Rows are points. Before rounding, the points of a table are all equally far from one centre. They may lie mostly on one side of it. Where is the centre, to within rounding?

Points, 8 rows:
[[ 11 -20]
 [ 62 -43]
 [ 56  -1]
 [ 64 -41]
 [ 68 -16]
 [ 55   0]
 [ 66 -37]
 [ 11 -32]]
Centre: [ 40 -24]

Points (14 x 8):
[[ 42   4  18 -52  20 -19   9 -14]
 [ 48  16   9   0  95 -28  28 -16]
 [ 20  71 -17 -34  59 -53  18 -20]
 [ 30  53  -1 -53  27 -31  15 -16]
 [ 40  50  -3 -30  47 -29  35 -30]
 [ 42  47  15 -23  59 -32  34  -5]
 [  0 -22  -2 -28  34 -58  49 -58]
 [ 40   2 -10 -43  47 -67  12 -28]
 [ 33  28  -3 -45  26 -42  36 -32]
 [  4  -7  -7 -54  59 -23  59   9]
 [ 22  45  -2 -60  15 -36   5  -3]
 [ 45  41  14 -36  32 -49  -4 -14]
 [ 27  39  35 -54  54 -24  22  -8]
 [-56  50 -16 -60  23 -39  35 -10]]
Centre: [-27   8  -6  -1  51 -18  -7 -16]

Points, 19 rows:
[[ -8 -36  79  -2  95  20  12  33  32   0  32  -1]
 [-12  -3  13  -6  52 -22  46  61  25  -8   7  18]
 [ 12  -5  61  32  35 -41  19  30  -4  34  10 -35]
 [ 21 -44  51 -16  50 -27  25  49  48   2 -10 -23]
 [ 39 -31  89  -8  46  -5   2  18  27 -42 -35  -1]
 [ 24 -34  43 -16  50   3  29  41  36  12  -4  12]
 [ 32 -27  56  17  67  -6  62  25   5 -16   1   2]
 [ 17 -36  50   6  40 -10  15  68  16  -7 -22  37]
 [ 37 -16  66  -7  42  -6  30  47  30  14 -17 -24]
 [ 22 -22  40   4  77   1  35  52  43   9 -11   9]
 [ 29 -28  28   2  80  16  15  50  29  -5  -2  12]
 [ 17 -22  60 -13  24   7  28  23  20   4  24  20]
 [ 26  -4  43  -2  71   3  34  34  -3  12  26  -3]
 [ 17 -46  57  17  76 -18  48  10  14  20 -19   4]
 [ 21 -24  77  17  66 -10  41  27  -8 -21  37 -30]
 [  9 -21  72 -12  76 -19  18  75  31  11   3  -4]
 [  9 -45  24  23  90 -11  -7  69  18 -11  -1 -29]
 [ 35   9  59  -3  54  25  -1  49  26  11  -4  -6]
 [ -1 -44  42 -33  48 -26  35  58   3  -5 -24 -25]]
Centre: [-23 -11  56  17  53 -11   3  22  13 -21 -12 -11]

Points:
[[-23   7 -26 -85  48 -21  59  43  26   8 -31 -18 -20  19 -34 -26 -34  -3
  -16 -42]
 [-53  51 -21 -46   2 -71  87  14 -46  -3 -45 -33  -8 -11 -41 -15 -23  17
   31  17]
 [ -1  29 -57 -69  40 -39  90  43  14  17  -7 -25 -21  35 -32 -48 -33  -1
  -15  -8]
 [  6  15 -24 -73  46 -12  13  14 -13  62 -23   5 -84   5 -15 -27 -26  26
  -33  -2]
 [-88  41 -55 -58  57  -7  27  57  16  59  10 -29 -47  27 -33  -5 -16  46
  -30  -2]
 [-35   4 -46 -67  58 -25  63  17   9  44 -55 -34  23 -18 -49  18 -18  11
    4 -22]
 [-62   2 -61 -32  25 -22  85  64   8  64  -6  -1 -44  22  34   1 -18  22
  -36   8]
 [-40  23 -75 -58  80 -23  35  26  15  73 -30 -45 -37  30  14  14 -24  18
  -35  -4]
 [ -3  13   0 -17  60 -35  82  32  21  27 -48 -17 -53  27 -40  42 -57  17
  -18  23]
 [-28  33 -63 -72  50 -14  27  28  35  25  20 -66 -60  32 -25 -25 -80  18
  -23  37]
 [-46   6  -7 -54  41 -36  89  22 -43   0 -37 -39 -19   9   2  -7 -75  41
  -29 -10]
 [-24 -25 -47 -46  22 -27  69  79  18  -9 -20 -31  -3  25   6 -38 -57  39
  -37  11]
 [ -2   9 -76 -59  23 -37  28  24   6  38  -2 -33 -95  -7  -5 -49 -57 -13
  -39 -17]
 [-31  28 -74 -58  56 -40  25  51  64   5  22 -16 -11 -35 -31 -48 -16  49
  -15   4]
 [-33 -15 -29 -26  12 -21  59  18   6  51 -36  10 -60  27  19 -55 -46   7
  -41 -21]
 [  9  21 -59 -23  87 -30  49  18 -38  -1   5 -54 -53  14 -32 -48 -56  45
  -54  -8]
 [-28   2 -59 -28  45 -41  69  47 -18  14 -49 -22 -52   8 -46 -14 -82  37
  -14  -2]
 [-39 -33 -34 -56  21  -9  54 -19  31 -22 -60  21 -51  13   2 -34  -5  18
  -12  33]
 [ 33  59 -41 -50  21 -11  95  17   2   0 -22   3 -38   7 -25   2 -31  65
  -41 -18]
 [  1  19  -6 -69  -2 -48  62  27  24  15 -17 -63  -6  29  -4 -23 -16  74
  -25 -17]
 [ 21  10 -43 -45  60 -16  43  41   4 -47   3 -65 -19  24 -46 -58 -55   6
  -22 -10]
 [-35   9 -36 -68  34  25  52  31   5   3 -63 -28 -20  22 -37 -41 -60   3
   -3  -2]
 [-39  12 -77 -55  60 -13  24  48   6  28  -4 -22 -75  24 -34 -28 -49  13
  -14 -36]
 [-23 -14 -40 -28  28 -24  91  37  32  45  38 -28 -46  18 -23 -48 -62  16
  -11  13]
 [-44  22 -79 -67  28 -16  55  21   6  74   3 -18 -38  16 -86 -17 -28  10
  -44  -5]]
Centre: [-29  25 -39  -1   7 -17  18   2  -4  -4   8 -30 -15  -9 -15  11 -13   2
 -36  18]
